Rows are points. Examples show where two turns around zero, p and q, send a point. Write where each new point lands after one turn and then the other. Backwards means that the second turn is done in reverse. Each puzzle has new turns, and all numbers are rounded.

Turn p:
[-49  25] => [-31 -45]
[ 17 -32] => [34 13]
[ 60 -19] => [26 57]
[7 9] => [-8  8]
[-34  17] => [-21 -32]
Turn q:
[-9 48] => [47 12]
[ 12 -29] => [-28 -14]
[21 31] => [ 32 -19]
[-24 -50] => [-51  21]
Where do these land?
p, then q: [38 27] => [40 24]
p, then q: [-3 19] => [-2 19]
q, then p: [-35 -46] => [-38 -43]

Turn p:
[-22  38  -8 -10] => [39 -2  1 24]
[12  6 14 22] => [-4 25 13 -7]
[ 68 -59  33 -47] => [-77  14 -70 -17]
[ -1   0 -32  18] => [ 18 -13  12 -27]
[-58  14  -7  18] => [ 24 -25  45  26]
Turn q:
[-32  31 -17 -16] => [-24 -42 -12   5]
[-16 -53  -1  -1] => [51 -8 21  2]
[68 -7 21 40] => [ 1 82 -8  0]
[-44  28  20  10] => [-30 -27  20  34]
[-46 -11 -29  -7] => [ 21 -49  -7  15]
[ 74 -13  34 -24] => [ -4  61  16 -58]
[ -4  26 -28  -3] => [-16 -17 -31   1]
Where do these land?
q, then p: [ -4 -82  27 -12] => [-32  69 -43   2]
q, then p: [-29  -9  52   6] => [-32  34  28  28]
q, then p: [-26  14 -39 -12] => [-18 -36   1 -31]
q, then p: [10 27 13 35] => [29  2 36  7]
q, then p: [ 57  17 -24 -34] => [ 38 -38 -45  17]
p, then q: [ -7  33 -29  17] => [ -8  35   0 -31]

Turn p:
[-17  25  -9 -11   6  15  -5 -12  16] => [ -9  13  15 -15   5 -10 -15  27  -4]
[  9  11  16  24  -8  14  -8   9 -19] => [-17 -21   4  -1  -2 -21  19 -14   1]
[  1  13 -12 -10   7  -5  -2 -39  -3] => [ 11  -2   9  20  11  -7 -11  33  -5]
[20 10 42 -8 17  9 -5  6 -1] => [ 12  17   2  -3  -9 -36  27 -12  -9]
[-2  6 23 -2 -8 12 34  8 -7] => [-24  21  -5  16  -5 -17  -3 -22  -2]
[  5 -97 -15   1 -25  14 -19  12 -16] => [ 16 -37 -40  -7  20  56   3 -45 -49]
[-17  17 -13   7  26 -19   6   6   3] => [ -6  12  10   2 -20  15   7  24  19]
[-15 -15  -5   5 -11 -30 -17  -3  16] => [ 23 -16   3  -8 -19  20 -21  -1   6]
[20  8 -9 10 -1 11 16 -2 13] => [ -9   3 -23  -1  12 -13  -1   8  14]
[ -4  21 -17 -17  -3 -20   0  14  -1] => [ 4 12 23 -2  8 12 -5  2 27]
Turn q:
[ 10  37  -5 -55  -7 -11   6 -12  11] => [ 17 -42  23  16 -20 -21  -4 -33  15]
[ 15   3   1   5 -13  -7  10   9 -28] => [ 20   0 -26  -1  -6   0   4  -8 -16]
[ 10   3   9   6   2 -15  19  14  -1] => [ 11  -9 -24  -2  10   1  -4   0  10]
[ 10 -10  10  13  -1 -19  10 -32  13] => [-22 -24  -9  -3   1  29 -10   0  -3]
[-88 -16  -9   6   8  10 -12 -13  10] => [-15  21  64 -38  44  -2 -11  15 -16]
[ 12 -10   7  -3   1 -16 -46  15   4] => [-14  31  -2  27   5   9   6 -29  10]
[ 12 -15 -18  -6  -2 -13  12  16  -4] => [ 13  10 -16  -6 -11  -1 -23  -6   8]
[ 11 -17  11  10  26   4  17  -9 -20] => [ -5  -5 -21  14   6   0 -17  26 -19]
[  9  11 -15  10  -2  13  13 -11  -5] => [ 11  -9   0  -5 -19   6   6  18  -6]
[  2 -20  13   0 -12   8  -6   2   6] => [-23   9  -9  -7  -1  -7   3  -6  -2]
[ -3  33  -4  14   0  47 -24  19  14] => [  4  18  21   6 -10 -16  51  23  17]
Where do these land?
p, then q: [ 11 -12  15 -15   5   5  42   0 -14] => [ 24 -12  13  -4   2  32  16  22  -9]
q, then p: [-19  15   7  -5  14   4 -11 -15  -9] => [ -4   0  -4  13 -21  -7  22 -10  -8]
q, then p backwards: [  7  -1 -22  -3  27 -13 -12  12  11] => [ -4  11 -10 -15  -4 -31  19  -5   3]
p, then q: [ -6  -3 -16 -21   8 -12 -19 -33  28] => [  9  27 -21  32 -13 -15  14 -12  13]
p, then q: [-14  18  21 -16 -18  20 -14  19   4] => [ -8 -26  12  17  19  -6  -5 -26 -17]
q, then p: [  9  21 -16 -10 -36  37  26  10   2] => [ 23  14  -6  20  20   9 -30 -36  21]
q, then p backwards: [ 13   0 -23 -22   4 -13 -20  -1 -10] => [-13  -7  22 -13 -10 -26  13  -3  -5]
q, then p: [ 10 -47  17  47  25  -6 -12  -9 -15] => [-52  -4  31 -26   8  19  25  24   0]
q, then p: [-15  -3  -5  23 -33  -5  29  16   1] => [17 35  5  1 37 10 -2  4 -2]
q, then p: [  4  12  23  21   3 -18  -8   1   2] => [-20  10 -21   2   0   6   9  20  -8]
